Every row gives one point. The window is the flat piece filled in between its corners: a triangle in 3 columns, a solid with four corners in 4, and so on. A path goes straight from each point to the next, and from the last back to the first. List the points from which the path goes on through the window.

Window (3 x 3):
[[-1.2 -1.6  3.9]
 [ 4.8  2.2 -1.7]
 [-2.9 -1.4  1.7]]
Path:
(1): [ 5.5 -1.7 -0.8]
(2): [ 3.5  3.5 -1.5]
(3): [-5.6 -0.1  2.1]
(4): [ 0.8 -5.3  4.7]
(5): [ 0.2 -3.9  0.3]
(6): [-2.4  1.3  7.2]
(7): [2.6 4.5 1.8]
(8): [ 3.8 -0.1 -2.1]
Through the window after points: 1, 5, 7

Window (4 x 4):
[[ 3.0  3.1 -1.2 -0.3]
 [-2.0 -1.2  2.0 -0.7]
 [ 1.6 -0.1  6.9 -0.6]
 [-0.2  0.8 -1.5 -9.0]]
Path:
(1): [-2.6  2.9  0.0 -0.3]
(2): [ 2.1  0.0 -0.7 -1.6]
(3): [ 0.7 -1.1  1.9 -3.0]
(4): [ 1.3  3.5  6.2 -2.7]
(5): [-1.1  3.5 -1.6 -4.3]
(6): [ 1.4 -1.3 -1.8 -6.7]
(7): [ 1.2 -5.3  1.5 -7.2]
(8): [-2.2  4.4 -0.4 -5.6]
Through the window after points: 3

Window (8 x 8):
[[ -1.5  -1.3   0.1  -7.6   3.3   1.9  -2.8   2.6]
 [  1.7   0.2   0.1   0.0   0.7  -7.0   0.7  -0.2]
 [ -4.0   4.1   1.6   0.1   0.4   2.7   4.3  -4.3]
 [ -2.2   1.4   2.3   1.1   2.3  -5.7  -1.6  -3.9]
 [  1.1   1.7   0.4  -3.8  -1.5   9.6  -2.8  -1.7]
 [  0.3   2.6   1.5  -0.5  -0.3   4.1   5.0 -11.6]
 [  0.3   3.3  -1.6  -5.8   5.9   4.0  -3.2   2.5]
 [  0.1  -3.5  -1.1   2.4   4.7  -4.6   0.2  -1.3]]
Path:
(1): [ 6.5 -0.2  5.3 -4.8 -0.3  3.4 -0.3  0.4]
(2): [-7.3  2.8 -5.5 -3.9  5.3  3.6 -2.9 -1.0]
(3): [-2.3  1.8 -3.7 -1.4 -1.2 -4.1 -2.1 -3.0]
(4): [-0.3  0.2  4.5  0.4  4.3 -2.6  0.8 -2.0]
(5): [-1.4 -0.3  5.8  1.1  6.3 -0.7  3.0 -2.1]
(6): [-2.8  4.6 -2.5 -2.1 -1.5  2.0  0.3 -3.7]
(7): [-1.7  3.0 -1.4 -3.0  4.0 -2.6 -2.9 -2.4]
(8): [ 0.9  0.0  3.0 -1.3  2.6  4.4  0.8  0.9]
(9): [-1.7  1.2  5.4  0.8  0.2  3.0  4.2 -4.5]
(10): [ 0.0  3.1 -3.3 -3.6  1.9  1.8  0.0 -6.9]
(11): [-0.2  1.6 -2.2 -3.1  1.0  2.0 -0.3 -1.9]
(12): [ 0.3  2.0  2.9 -2.7  4.2  1.3  0.7 -3.1]
(13): [ 0.8  0.4  5.3  0.2  1.1 -2.0 -1.4 -0.7]
(14): [-1.6  1.2 -4.8 -3.4  4.3  0.0 -1.3  1.3]
(15): [-0.2  1.9 -8.5 -2.3  2.9  0.2  1.4  0.8]
(16): [-0.4  0.2  8.2 -3.0  1.4  3.9 -0.3 -4.8]
Through the window after points: 1, 3, 5, 7, 9, 11

Window, 9 rows:
[[  7.0  -1.8   3.5  -5.4  -6.5  -1.4   0.2   3.6  -6.0]
 [ -2.4  -3.3   0.1   0.7   0.6  -0.2  -1.9   6.9   1.9]
 [  3.3  -2.8  -6.0  -2.0  -1.3   0.7   4.5   2.3   1.6]
 [ -2.5   2.8   2.2  -1.5  -2.7   3.2   0.3   5.8   0.6]
 [  0.7   1.4  -3.8   1.0  -0.1  -3.8   2.1   1.1  -0.3]
 [ -5.2  -0.4  -0.2  -2.1   3.3  -0.4  -2.5  -6.1   4.2]
 [  0.1   3.1   3.0   3.6   0.4   6.9 -14.6  -4.1   3.1]
 [ -1.8  -1.8   1.7   2.3   2.1  -0.8   4.6  -0.9   4.3]
 [ -0.4  -1.7  -1.6  -1.2  -4.5  -4.2   4.5   4.6   5.3]]
Path:
(1): [-2.7 -4.3  3.0  3.8 -3.4  1.7  4.7 -1.6 -1.1]
(2): [-3.5 -1.8 -0.8  1.6 -1.2 -1.5 -0.5 -1.5  2.0]
(3): [-0.2  1.5  3.0 -4.1  3.2  0.2 -0.5 -1.0  4.0]
(4): [ 1.4  0.6  2.5 -2.4  3.7  3.2 -3.7  1.3  2.6]
(5): [-3.0 -1.0 -1.0  1.3 -2.3 -1.9  2.2  0.5  0.3]
(6): [ 1.7 -2.3 -0.2 -0.7 -4.5  0.3 -0.4  1.3 -0.2]
(7): [ 1.2  4.2  1.1 -3.8  4.8 -4.0 -0.6  2.9  0.4]
(8): [ 5.1  3.2 -0.6 -4.8  2.5 -2.8 -3.9  3.3  3.8]
Through the window after points: 6, 8
